Each row is a point. Each copy is the shape, with its points in the same order, stretched, turned, moved and blurred by noise. Is it also mirrored, or only turned?
In the rows, 128 means zero.

Shape:
[[112 120]
 [ 73 116]
 [151 120]
 [ 99  57]
 [173 134]
 [106 154]]
Copy 1:
[[141 119]
 [180 134]
 [102  99]
 [150  53]
 [ 79 101]
 [148 161]]
Copy 1 is: mirrored
Copy 2 (6 x 2):
[[115 128]
 [ 74 149]
 [155 102]
 [ 72  61]
 [184 102]
 [124 174]]
Copy 2 is: only turned
Copy 3 (6 x 2):
[[126 103]
 [147  56]
 [102 149]
 [ 62  61]
 [ 98 175]
 [167 111]]
Copy 3 is: mirrored

Shape (6 x 3):
[[130 118 134]
 [125 162  97]
 [ 63  88  93]
 [115 127  89]
 [ 74 143 157]
 [128  83 138]]
Copy 1 (6 x 3):
[[130 132 144]
 [147 125  84]
 [ 89  59 101]
 [122 116  86]
 [141  46 144]
 [109 141 161]]
Copy 1 is: mirrored
Copy 2, 6 rows:
[[119 138 120]
 [129  83 104]
 [  7 144  76]
 [ 85  95 110]
 [119 178  53]
 [ 91 151 134]]
Copy 2 is: only turned
Copy 3:
[[141 123 130]
 [145 171 136]
 [208 119 105]
 [167 146 137]
 [154 136  77]
 [154  92 135]]
Copy 3 is: only turned

Shape (9 x 3):
[[199  77 113]
 [134 134 114]
 [143 143  89]
 [126 206 142]
 [121  97 107]
 [ 93 155  88]
 [143 150 207]
 [196 117  91]
 [136 114 113]]
Copy 1, 9 rows:
[[190 161  99]
 [134 132 121]
 [127 117  97]
 [116  85 162]
 [126 158 108]
 [ 94 113 106]
 [151 138 188]
 [173 123  97]
 [130 145 112]]
Copy 1 is: mirrored
Copy 2 (9 x 3):
[[176 163  84]
 [131 126 163]
 [152 128 192]
 [ 60 136 199]
 [190 105 134]
 [154  78 212]
 [ 49 145  93]
 [162 168 135]
 [163 112 139]]
Copy 2 is: mirrored
Copy 3:
[[202  48 115]
 [140 124 151]
 [153 126 183]
 [ 37 146 158]
 [186 125 141]
 [142 175 197]
 [ 42  93  49]
 [178  70 161]
 [163 117 140]]
Copy 3 is: only turned
Copy 4:
[[155  64 117]
 [126 119 101]
 [137 114  81]
 [140 179 113]
 [104  98 105]
 [102 135  74]
 [129 166 182]
 [168  80  90]
 [119 108 108]]
Copy 4 is: only turned

Shape, 7 rows:
[[ 91 123 141 201]
 [ 76 119 138 141]
 [103 170 197 136]
 [143  94 142 137]
 [121 106 121  65]
 [121 162 101 156]
 [160 103 125 144]]
Copy 1 (7 x 4):
[[133  81 108 161]
 [100 117 122 110]
 [145 161 110 139]
 [178 124 118  91]
 [129 159 147  50]
 [167  85 156 167]
 [203 112 125 111]]
Copy 1 is: mirrored
Copy 2 (7 x 4):
[[247 112 123 159]
 [186 145 155 162]
 [134 119  94 249]
 [149  88 139 122]
 [ 73 146 167 114]
 [163 158  92 110]
 [145  89 124  91]]
Copy 2 is: mirrored
Copy 3:
[[153  58 107  99]
 [143  79 151 109]
 [213 113 152 115]
 [125 131 120  92]
 [109 150 172 128]
 [136  90 112 149]
 [118 131  97 106]]
Copy 3 is: only turned
Copy 4 (7 x 4):
[[118 131  71 114]
 [127 112  92 154]
 [123  53 133 118]
 [158 124 105 101]
 [170 119 145 162]
 [111 164 135 120]
 [167 141 108  89]]
Copy 4 is: mirrored
